Every row gives one point. Each copy is the shape, with its points in the same order, stretched, turned, moved and blurred by noise. Some copies are also mirrored. Which?

Shape, 6 rows:
[[ 13  37  27]
 [ 20  28  39]
 [-16  -6 -27]
 [-10 -24 -13]
 [-23 -20  -9]
 [ 28   9   3]]
Copy 1, 6 rows:
[[ 60 -10  13]
 [ 47 -21  15]
 [ -8  20 -28]
 [-24 -15 -21]
 [-19  -2 -43]
 [  5  -4  37]]
Copy 1 is: mirrored
Copy 2:
[[ 28  30 -19]
 [ 39  20 -15]
 [-36   5   4]
 [-24  -8  19]
 [-22   3  26]
 [  9  -4 -22]]
Copy 2 is: only turned
Copy 3, 6 rows:
[[-23  28 -10]
 [-13  32 -19]
 [ -8 -23  23]
 [ 17 -13   7]
 [ 19  -9  21]
 [-13   3 -24]]
Copy 3 is: only turned
Copy 4:
[[-58  -4  11]
 [-56 -10  -3]
 [ 10   3  15]
 [ 22  -6  -3]
 [ 20 -15   9]
 [-37  12 -15]]
Copy 4 is: mirrored

Shape, 11 rows:
[[ 37 -23  19  10  12  -8]
 [  8 -14  19  13  35 -13]
 [ 22  -3   1  17 -22  19]
 [ 27  31   3 -25  32   9]
 [ 20  -6 -18  18 -22  11]
 [-24  16   9 -32 -19  34]
 [ 34  11  34 -35 -14  -9]
 [ 12 -14  30  11 -21 -12]
 [ -1   0   4 -29 -13  18]
 [-10 -17  -1   0  26 -17]
 [ -2  25  28 -37  18 -15]]
Copy 1, 11 rows:
[[ 14  38   4   2 -50  23]
 [ -6  22  31  -1 -52   1]
 [  1   9   0  26  -4  34]
 [-30 -12 -28 -39 -50  15]
 [ -6   8  -9  23   4  21]
 [ 16 -60   0   2   3   1]
 [ 44  12 -17 -47 -26  34]
 [ 36  28  27   3  -3  24]
 [ 23 -31 -10  -3 -13  -2]
 [ -3   3  20   1 -30 -30]
 [ 10 -16   2 -53 -28  -2]]
Copy 1 is: mirrored
Copy 2 (11 x 6):
[[ -1 -42   7 -25 -36 -16]
 [ 25 -37   6   4 -10 -19]
 [ -8   5  -1 -28 -34 -13]
 [  9 -21 -39   3   6  -6]
 [ -7   4  -1 -25 -42   6]
 [-30  28 -19  19  27  -8]
 [-25 -29   4 -37  14 -10]
 [ -5 -26  27 -35  -4 -17]
 [-32   7  -9   5   1   2]
 [ 10 -21   6  13 -11  12]
 [ -2 -23 -14  -3  48  -7]]
Copy 2 is: mirrored
Copy 3:
[[-26 -16  -1 -22  30  -1]
 [-35   1 -10   5  20   6]
 [ -2   1  26 -33  -9  -9]
 [  1   7 -11  -5   6  51]
 [  3 -14  43 -23  -9 -11]
 [ 16  26 -25 -21 -52  11]
 [ 18   5 -37 -30  21  12]
 [ -6   5  -6 -21  14 -27]
 [  9   4 -17 -24 -31  11]
 [-25 -11  -3  13  -1   0]
 [  6  18 -46   7  14  24]]
Copy 3 is: only turned

Shape (11 x 8):
[[-18  13   7  16   9  11   6  -3]
 [ 10   6  10  15   5  -8   6   1]
 [-11   3   7  17 -13  13   7   2]
 [  7   8 -23  15   7 -19 -23   7]
 [ -2  15  12   3  -2  12  -6   1]
 [-12   0  -1   2 -38   8  -3   5]
 [  3  11  -4   7  -1   9   6  16]
 [-16   2   4   3  10  -8   0   8]
 [  8 -11 -11   2  11  11  -4  17]
 [-17  11 -50 -24   6   4  -4 -27]
 [-18   8  -6   4 -17  -5   3  16]]
Copy 1, 11 rows:
[[  6  16  12  17  12  10 -27   5]
 [ -8  15  -7  14  11  -8   0  19]
 [ 13  19   2  -4   9  -2 -20   6]
 [-13   8 -19  -4  -5   8  29 -25]
 [ 15  10  10  10  -5   6   0   9]
 [ 35   7 -11 -20 -18  -4 -11 -10]
 [  1  10  14  -9  11 -12   6   1]
 [  8   3 -11  13  11   3 -10  -5]
 [ -5   3   5 -25  30   0  12   4]
 [  2 -40   3 -21 -23  39   1 -35]
 [ 21   6  -7 -10  -3  -7  -8 -18]]
Copy 1 is: only turned
Copy 2, 11 rows:
[[ 14  -4   9  -8  -7 -28   3 -20]
 [ -2 -12  12 -29  -3  -3   0 -17]
 [-11  -2  12  -4 -15 -27   1 -12]
 [ 13   5 -27 -22 -12  13 -16 -26]
 [ 12  -9   4 -11 -19 -11   8   1]
 [-19  13  14   9 -31 -11  -2   1]
 [  0 -14   5  -5 -10 -12 -20  -3]
 [ 19  -3  10  -1   1   0   3 -30]
 [  4 -10  -9   5  16   2  -8  -5]
 [ 26  60  -4  -1  11  11 -32  13]
 [ -1   3  13   8 -22  -7 -17 -19]]
Copy 2 is: only turned
Copy 3:
[[  8 -13  15  -6  13 -19  -8   6]
 [  9  -5  12 -13   0  11  -7 -12]
 [ -1  -9  -4 -17   1 -19 -10   0]
 [ 22  -4 -15   2   9  30  -4  12]
 [ -8   2   2 -11  14  -5   4   2]
 [ -9  10 -30 -25  -9 -18 -10  13]
 [ -1  -6   4  -6  -9   0  10  -1]
 [  7  -4  20  -2   3   4 -15  18]
 [ -6 -13   2  14 -12  16   0  -4]
 [ 28  24 -38  32   5 -16   3  33]
 [  3   2  -2 -17 -11  -8  -8  24]]
Copy 3 is: mirrored
Copy 4:
[[  2  -1 -15  19 -21   6  -9  10]
 [  4  -1   9  10  -5  19   3  27]
 [  2   8  -5   5 -21  -7   6  22]
 [-23 -10   2   8   7  -7   1  28]
 [  5  -4 -13  -1  -4   4   6  10]
 [ -3  18 -13 -14  -6 -31  21  18]
 [-10   5  -4  -5 -12   7   0  17]
 [  1  -2  -2   8  -8  -9 -17  -2]
 [-17  -5   4 -16 -16  10   2   4]
 [-29  13 -27   9  20 -22  10 -49]
 [ -9  18  -6  -4  -2 -27  -8  13]]
Copy 4 is: only turned

Shape (14 x 11):
[[  4  -2  11  -7 -17 -15 -23 -11 -10 -10 -20]
 [  6  10 -23 -19 -11  -8   9  26 -19  -4   3]
 [ -2  16  -5  21  15  13   9  -8 -11 -15  15]
 [ -7   9  10  -6  23  10  16 -14   6 -40  13]
 [ 23   9 -27   8  13  16 -20  30 -15   7  -9]
 [  1  37 -41  13   0 -19 -25  18  13  -4  -6]
 [ -8 -18 -20  16   7  12  21   1  29 -12  -1]
 [-17  -9   9  21   9 -31 -23   5  -1  18 -18]
 [ -2  -7 -39  17  -6  12 -14  -5  -9 -20   0]
 [ -3  15 -39  -8  24 -12  -8 -24  12 -21  -3]
 [ 30   2 -17 -14  -9 -30 -21 -13  35  -2  20]
 [ 19  -9  10 -11 -10  11  25 -21  29  12  24]
 [  3   5   0 -19  -9  -8 -24  12  11  11  23]
 [ 29  13  10 -24   0 -26  -3  33  -7   9  27]]
Copy 1:
[[-16  11  35  20  -2   4 -32  -4 -16  12   1]
 [  1  17 -23 -18 -36  -1 -12 -33 -15  10  -4]
 [-18 -16 -13 -20  12   2  21  -3   1 -17  17]
 [ -9 -42  11   5 -14  29  31  -2   7   0   0]
 [ 12  17 -38 -37  37 -10 -15 -28 -15   4  14]
 [  0  30 -32 -47  13  38 -37   6  -5  11  13]
 [ 11 -29 -15   5 -12   9 -13  -1  49  -6  17]
 [-16  17  13 -12  26 -26 -49  28   2   7 -22]
 [-19 -15 -29  -6  -5   6 -28  -4   0   6  40]
 [-19 -14 -32  13  -1  52   2  16   4  15   0]
 [ 13   3 -20  29   4  56 -38   0 -21 -33 -12]
 [ 33 -10  -3  49  -6  13  20  -5  18 -53   1]
 [ 33   9 -11  -3  -4   5 -26  13 -31 -18 -12]
 [ 17  19 -15 -24  -3   4 -18 -34 -47 -26 -40]]
Copy 1 is: mirrored
Copy 2, 14 rows:
[[ 25  -3  36  -7  19  16 -15  11  18 -11  13]
 [  2   6 -13  -1 -12   1  27   5  28 -13 -24]
 [ 10   9 -17  24   5  10  -1 -16 -22  15  -8]
 [  6  10 -25   8  17  14 -15  17  -3  29 -14]
 [  5 -38 -32  -2   8 -18  15 -31   8 -17  -9]
 [ 32 -20 -28  10  21  18  33  15  -3 -41 -32]
 [ -8 -20 -17  35  19   0  36  23 -26  17  -2]
 [ 15   6  11  20  41  22  -2  -2 -17 -37  35]
 [  5 -32   7  19  22   9  28  -8  -3  15 -31]
 [  9 -24 -24   2  25  41  37  20  17  -2  -5]
 [ 60   0 -12  10  -1   3  41  37  28  -9   2]
 [ 32  15  -4  12 -32  -4  27  22 -16  32  21]
 [ 32  26 -15 -11   2  -7  24   2   6  -4 -13]
 [ 35  33 -31  13 -18 -17   3   3  44 -28   2]]
Copy 2 is: only turned
Copy 3, 14 rows:
[[ -6  14  29  24   9 -27  18  10   9  -2  -1]
 [ 25   1 -21  15   8   1  19   9   1 -10 -26]
 [ -7   5 -24   0 -17  28  -6   2  22  19 -37]
 [-13   2 -19   8 -38  23  13 -12  12  28 -46]
 [ 17  24  -7   7  50  24 -15  -1 -15 -11 -13]
 [ 22  19  43  -2  33  15  -1  -3  17 -10 -60]
 [-21 -15  -6 -20 -10   0 -10 -23 -27  14 -36]
 [ -2   1  35 -10  10  -5  20  18  11  -4  19]
 [  0   1   4  15  30   0 -10   9  -6  29 -44]
 [ -9 -15  24  19  29  30  20 -10  22  32 -58]
 [-16 -10  56  43   3   7 -14   1   2 -19 -39]
 [-30 -28 -15  17 -33   3 -29 -30  -7 -11  -5]
 [ 25   2  19  30   2   8 -18  -4  -2  -8  -5]
 [ 20   9  -3  32 -20  20   6  23   4 -42  -4]]
Copy 3 is: mirrored

Shape, 18 rows:
[[ 17  -8  11 -12  -5 -17   7  -9 -11  17  -1  17]
 [ 20  11   1   3  11 -17   7  11   4  15  -8  -5]
 [ -6 -29  -9   5   0  22  -6   7  12   2 -15   5]
 [ -2  -4   9  23  21 -14  11 -26  -5 -28  17  15]
 [ -5   7  13 -20 -16 -13  12   0  -6  13   1  -5]
 [ -3 -10 -22  -1  -2  10 -17  -1   7  -5 -17  -6]
 [-13 -17  -4   0  -1 -12  -6  -5  12 -19 -16  -6]
 [  7   4  19 -16  -2  12 -13   9  -5  15   2  -6]
 [ 11  -6  -5 -24  -9  15  -9 -13  10  -4  -8   0]
 [ -7 -10  -3   2   8  17  -8 -18  12  -4 -32  -8]
 [ 14  -4  11  14  18 -20  47 -13 -13 -39  25   4]
 [ -2  10   9 -13  11 -10  10   6  -7   3 -13   8]
 [ -8  -9 -12  21  10 -11  30 -28 -26 -23  12  -4]
 [  1 -19 -12 -15   6  13 -15 -13  15  10  -4  -5]
 [ 21   5  20   0 -17  -5   0   2  -2  12 -13  -4]
 [  4  17   3 -18 -13   3   4   8  -1   6 -19  12]
 [  6 -15 -12  -5   3   6 -25   4  -7 -10 -19  -3]
 [ -3 -24  -5 -11  12   1  -2  -3  -6  -7 -31 -12]]
Copy 1 (18 x 12):
[[  3  -2  21  21  22  -8   8   3 -13 -18   4  -7]
 [  6  13  13  29   8   7   0   2  -9 -11 -20  -7]
 [  6   9 -35   4 -16  17   3 -13  -7 -16  27   3]
 [-11 -12 -12  -3  20 -23 -14   0  14  21 -14   3]
 [ -3   8  32  12   8 -18  28  11  -2 -10  -1  -5]
 [  0   6 -19   2 -20  18   0  -9 -21 -12  -1  -4]
 [ -6   9 -10  -7  -7 -19  10 -12  -9 -14  -2  12]
 [ 19   8  -2  15   1   2  23  17 -16  -6  13 -13]
 [  1   2 -11  18  -9   1  16 -10 -32  -7  16 -11]
 [ 13  -4 -15  10 -15  19  14 -18 -25  -4   5  18]
 [-21 -19   0  26  17 -55 -14   4  27   8 -17  -1]
 [  1  -4   2  15  12   5  24   8  -3 -13  -5   4]
 [-12 -29  10  11  -1 -24 -24  -4  21   6 -30  -3]
 [  9   8 -22  13 -10   5   4 -25 -20 -10  11 -22]
 [  9  10  32  22   6   0  15  14 -23 -10   2  10]
 [ -6   3   9  12   2  25  30  15 -20 -11   6   7]
 [ 10   0 -24   6 -14   8   0   0 -29 -20   2  -3]
 [ 15  -9 -13  20 -14  -8  10 -17 -21 -31   1   8]]
Copy 1 is: mirrored
Copy 2, 18 rows:
[[ 19 -12 -16  -3  21  -9  18  -2  -5   4  -7   3]
 [ 20 -12  -9  -1  41   4  -3  10  -4  -1  16  12]
 [-21  -2  19  12   3  -5  17  -2   4  -3   4 -23]
 [ 10 -15  24  15  -1  -7 -15 -16   6   2 -36   1]
 [  5  -1 -20 -25  23   4   6  -7   6   0   2   3]
 [ -6  13  19  -1   5  -8   8  -4   8  12  20 -11]
 [ -2   3  14  -4  15  -8   4 -19  27   7  12  -7]
 [ -5  -8  -9 -14  25  13   8  -2 -15  14   4  -5]
 [ -6  -2  14 -24   3  -8  20 -11  -3  17  13   1]
 [ -4   7  22   5   5  11  18 -13  10   6  16  -3]
 [  9 -22  22  -6  25 -15 -18 -20   1 -15 -42  17]
 [ 12 -11  -9  -7  19   8  -2 -15  -4 -10   6  -3]
 [ 13  11  25   6  10  -9  -8 -11   9 -10 -37   3]
 [  2  -3  21 -13  10   0  24   4   3  17   8 -17]
 [  1  -3 -20  -2  31   1  10  -2  -1  13  14  20]
 [ -3  -2 -15 -11   1   1   1 -12  -8  -6  21   3]
 [ -1  10  15   3  17 -10   9 -12  -1  17  18 -11]
 [  7   9  15  -3  32   0  22 -19   8   3  14 -10]]
Copy 2 is: mirrored
Copy 3 (18 x 12):
[[-13 -14  17  -1  -6 -22   2  -8 -21 -12 -19  -3]
 [ 15  -9   9   4  22   0  -3  16  -2   7 -19   5]
 [-27   6 -22  11  -1  13 -40  -5   7  -8  11   1]
 [  3  25  32  -5  -9  14  31   4  -2   3  29  21]
 [-11  -1   9  -6   4 -27   6   0  -9 -18 -22 -26]
 [-23 -12 -15  -5  -2   6 -24   6  17  -7   9   6]
 [-22  10 -13  -8  -9   8  -1  20   2   9  12   2]
 [  6  -8   5  -6  -2  -3 -21 -14  -3 -12 -25 -17]
 [-31 -11  13  -2 -16   4 -15  -4  15 -24 -10 -12]
 [-16 -16  -6   8 -15  18 -27  23   2  -4  23 -13]
 [ 13  51  28  18   0   6  60  16   7 -10  -1  22]
 [ 10 -11  -3  11   3 -22  -1   1  -4  11 -14 -14]
 [ -1  21   7   3   2  -5  37  12  -6 -26  28  19]
 [-27 -11  13  -5 -14   3 -39  -1  11 -20   8   3]
 [ -9  -7   4   3   5   7   5   9 -21  -8 -21 -18]
 [-15 -23  -4   7   7 -19  -3  -4   3  -1 -20 -27]
 [ -9 -16 -21  -7 -12   7 -19  -1   4   7  -3  15]
 [ -6  -9 -27  13 -17  -3 -20  19  -3   3  -1   3]]
Copy 3 is: only turned

Shape:
[[ 22   8  12   3   1 -15 -15  11   2 -14  -2  21]
 [ 19   7  12   8  15  55  -1 -16  -8  -3   6  17]
 [ 13  -4   7 -18  -1  -5 -15   6  -6   4   5  -2]
 [  3 -11   9   3   9 -16  -8  -8  12  22   5   2]
 [ 21   3  14  22   8  -6  22  10   8  -8  16   1]
 [  5  -1  18 -12   8   2  -8 -15  36   2   2  16]
 [-23   4  10  -7  14 -10   4  15 -14  13  12  10]
 [ 18   6 -21  -5  -2 -19  23   6  10 -10  12   9]
 [ 21   0  11  -1   2   8  -2  -4  -4 -13 -47   2]
 [  8   9  -4  -9  12 -17   8 -10 -14 -19   2  -5]
 [ 11  -3  17  -1  13 -12 -14 -17 -16  15  16   9]
 [  9   5  14   8   4 -10  16  10  -9 -17  13  -3]
 [ 10  -2  18  19 -54  -9 -10  -2  -2  21  -4  13]
 [-17 -11  -4   6  14  43 -12   7 -15 -18  11  17]
 [  8 -14  18  -7   5 -13  11   8 -11 -13 -10  16]]
Copy 1:
[[-11  22 -19   5 -11 -23  23  -4  16  -8   4  -6]
 [-31 -13 -21  41  23 -18   3  -8  -4  36  24   9]
 [-10   4  -1  21  -4  -6  -5  -4   8  -8   8  -5]
 [  5  15 -26  14  21  -1  -8   1   4 -12  15   9]
 [  8  17 -27   6  -2 -16  43  33   8  -5  10  14]
 [-19   1 -34  17  33   4  11 -19  22 -21  19   3]
 [-19 -17  -9   3   0 -21 -16  15 -10 -29 -27 -14]
 [ 27   4   3  -8  -9  -1  37  29   5  -7   9 -19]
 [-10  18 -20  -4   5   9  26 -23 -18  18 -12  -2]
 [ -8   8  11  -7   3  -9  18  24 -13  -6   6 -18]
 [-21  18 -14  28  17 -27 -11   6   7  -9  16   0]
 [  0  11  -9  -2 -11 -19  32  25   3 -16  -3   4]
 [ 22  22 -23   1  -7   8  -6  -5  60  29  -3  27]
 [-17 -37   9  13   5 -31 -18 -18 -11   9  -1  -1]
 [ -1  14 -11   2  -3 -14  24  -2   0 -19 -32 -11]]
Copy 1 is: mirrored
Copy 2, 15 rows:
[[ -1 -12  14  -3 -29 -14  12  -8  -7  16  20   3]
 [-46  18 -12   2 -23  -4  -5   5 -29   2   8   6]
 [ -3 -15  15 -17  -4 -19   3   0  -1   7   4   5]
 [  5   0  14 -23 -15   1  -9   3  13  -9 -13  12]
 [  1   7  -4  -3 -26   1  15  15   8  13  23  -5]
 [  5   6  12 -15 -22 -23  -6   7  -6 -21  -2  29]
 [-15 -29   7   2 -14  11  14   2  28  10 -18  17]
 [ 17  -7  11   1 -19 -19   6  24  -1  -2  14 -19]
 [  1   1 -21  12  11   4   5 -23 -31   8  17 -12]
 [ -4 -24 -19  -1 -19  -3   5   2  -2   2   5 -15]
 [-14 -13   2 -30 -31  -3  -7  -1   5  12 -15  11]
 [ -3 -16 -12   1 -16  -1  16   8  13  18  20  -5]
 [ 23  17  24  -6  21 -35 -18  -5  22  25   5   2]
 [-45 -18  -5  20 -14  24 -11   6   3  -4  13  16]
 [ 10 -25  -9   2  -6   9  10   3  -4  26  11   6]]
Copy 2 is: mirrored
Copy 3, 15 rows:
[[ -1   1  -3   3  -9  -8  10  14  28  -8 -12 -30]
 [  2 -25 -17  -9  -9  11  18  -6  24  49  22  17]
 [  3   4  -3  -1 -21 -22  -1   3   2  -3  -4 -10]
 [ -6  12 -17  24  12 -10   0 -14  -5  -8 -19   9]
 [-14 -10  -2   0   8   7  22 -16  -3  -6  -4 -20]
 [  8   2 -44  18  17 -31 -10 -17   9  10 -29   0]
 [  0   1  29  16 -10  -8  -8 -13  -9   0 -18  -3]
 [ -8   3  10 -16  -1   0  17 -17   7 -15 -24  -9]
 [ 39  17 -17  -5   8  -5  25  23  24   8   3 -39]
 [  0  21   7 -11  -3  -4  11  -5  13  10 -14 -27]
 [-19  15 -11  18 -13 -14   4 -10  11  24  -5   8]
 [ -6  -1  13  -7   0  -6  15  -5   1  -1  -9 -29]
 [ -7   2 -15   8  34 -20  30  32   6  -6  -1  17]
 [  1 -27  13 -13 -22  17  -5   8  -9  28  -5   7]
 [ 11   7   3   7 -20 -15  15   1  -1   3 -21 -34]]
Copy 3 is: only turned

Shape (17 x 12):
[[ 10 -28 -23  38   5   0 -16  18   0  17  25  -3]
 [-41  20   1  -3  -5 -52  20   6   8 -25   5  -6]
 [  2   4  -9  29  31  -3  -5  -4  -8  -8  -2   0]
 [  1 -29  15   6  -4  -2 -43  13  -7  10  19  28]
 [ 24   9  15  36  -9  17 -19  34  -6  20 -33  -6]
 [-38  -8  21  16  13 -31  12 -10   3   4  17   4]
 [-33   0  22  -4  25  -4 -31  12  -4  25  -8  15]
 [ -1  -3  16  -9   1 -11  16  -2  33  -9  12 -10]
 [ 11 -16   0   5   9 -17  18   1  11  17 -11  17]
 [-13  -7  -7   8   2 -10  21  -8  -4 -15 -18 -25]
 [ 29   6  -1 -39   7  -7  -5   4  -9   6  -6   7]
 [  0  23  14 -25  -4  12 -11   8   0 -15  17 -23]
 [-28  15  12  -9   2   7  -3   2  16 -23  -6  -1]
 [ -2 -44  26 -10  11 -12   0   2  25   1  29 -18]
 [ 10  -2  -1  -7 -28  -3   1   7  -8  16  21  13]
 [  5  15  29   8  -3  21  -1  34 -10 -21  -1 -16]
 [ 14  14  12  -1 -23 -15 -31 -21 -12   0  -6 -20]]
Copy 1:
[[ -4 -13  -2  -8 -24  16   5 -31  47  -7 -52   1]
 [ 23  14  33  41  30  19  -8 -18  -9   9  18  32]
 [ -9 -28  10   1 -21  -4   4 -11  15 -42 -17  31]
 [-27 -21 -28  31  -5  -2  14 -26  59  -9   3  -9]
 [ -8 -28 -60 -18  -1   3 -30 -47   2 -44   3  -3]
 [  5 -16  37  18   8 -19  -2 -28  22  13   8  26]
 [ 14 -15 -26  42  -6 -47  10 -33  38 -30  21  11]
 [-10  25  19  -3  19   5 -17 -13   3  19   7   1]
 [ -9  -9   0 -18  19 -13 -17   1  21   7 -22  21]
 [ 21  -8  34  -8  17  11  -1  -5 -10 -15 -11  14]
 [  5   2 -37  18   6  11  -7  25  19   4   7  -3]
 [  5  13 -16  35 -10  19 -13 -16  -3  -4  28 -25]
 [ -8  10  10  33  11 -10  -8 -21 -10 -28  23  -3]
 [  4  13  28  -8  10   3   4 -20  52  28   1 -12]
 [-13  -4 -22  22   4  20 -21 -10  15  32  -8 -17]
 [ -6 -23 -19   9  -6  25 -44 -42  10 -32  23 -27]
 [ -3  -3 -26  16   7  21  24 -10 -21   2  31  14]]
Copy 1 is: mirrored
Copy 2, 17 rows:
[[-32 -22  33  17 -17  26  -5  11  -5  -8  16 -35]
 [ 37 -21 -22  12  21   8 -17   4  -8  -2  30  37]
 [-12 -33 -17 -12 -29   3  -4  16  -2  -1   7   6]
 [-31   8  32  16 -27  42  16 -30 -18  -4  -9  16]
 [-33 -33  -6  -5   5   8   3 -30  19  31  11 -32]
 [ 27 -20  10  -5  -1   7  11 -20 -24   2  34  33]
 [ -2 -16 -20   6 -36   4  19 -46 -17  -4  -7  20]
 [ -3  12  11  -5  27  -2   7   4  -3 -18  20   9]
 [ -1  -5  39   0   3 -15  -6   5   9   9   6   5]
 [  8 -16  -7 -10  13  -8 -22  21 -15   8   9  -6]
 [ -5  30   1  14 -14  14   9  12  18  -7 -31   6]
 [ -1  23 -29   3   4  24  17  -2   0 -18  -5  -3]
 [ -3   2 -29  -8   5  -1  -2 -12  -4 -13  11  23]
 [ -8  16  35   6  15   3  23   0 -27 -25   5   5]
 [ -3  34  38  20  -1  34   1 -12   7   6  11  -6]
 [ -8 -22 -24 -15  16  26   9 -19   7  -1   5 -19]
 [-27  31  -8  15  -3  33  13  -4 -11  26  13  17]]
Copy 2 is: only turned
Copy 3, 17 rows:
[[ 16  15  14   0  -8 -26 -15  10  34   7 -11 -16]
 [-45 -29   2   0   9 -27  -4  22 -17  -4   1 -36]
 [ 14   7  -2  -4 -20 -24  -4  23  -8  -7  -6   8]
 [ 35 -11  28  17 -19   1   8  -5  10   7   2 -29]
 [ 24  16  21 -19  11 -14 -18 -13 -39  18   3   2]
 [-14 -17  11 -10 -12 -17  -1  11  18 -16   8 -23]
 [  7 -25  36 -28  -8 -12  32   0  -6   8  -1 -13]
 [-11  -6  -1  15  20 -16  -3   3  10 -18   8   0]
 [  0  11  24  11  -6 -36   5 -13   1 -19  10  -3]
 [ -9  -3 -12   0 -10 -31 -12  -1 -14   1   3  19]
 [ 21  10   0  20  -4 -13  42  -9 -27   4   3  -6]
 [  5  -8 -21   0  14  16  15   7 -18  13  -9  -7]
 [-11 -23   6   0   4  -4   2   8 -23  -5 -10   6]
 [ 15 -14  -2  11  14 -21   1 -15  46 -13  18  -7]
 [  1  16  12  20 -12   7  11  -8  -2   3  -5 -30]
 [ 16  -2 -14  -9  12   4 -26 -12 -37   2 -12  -6]
 [ 18  -2 -14  14  -4   8  15  16 -27  31  24   2]]
Copy 3 is: mirrored
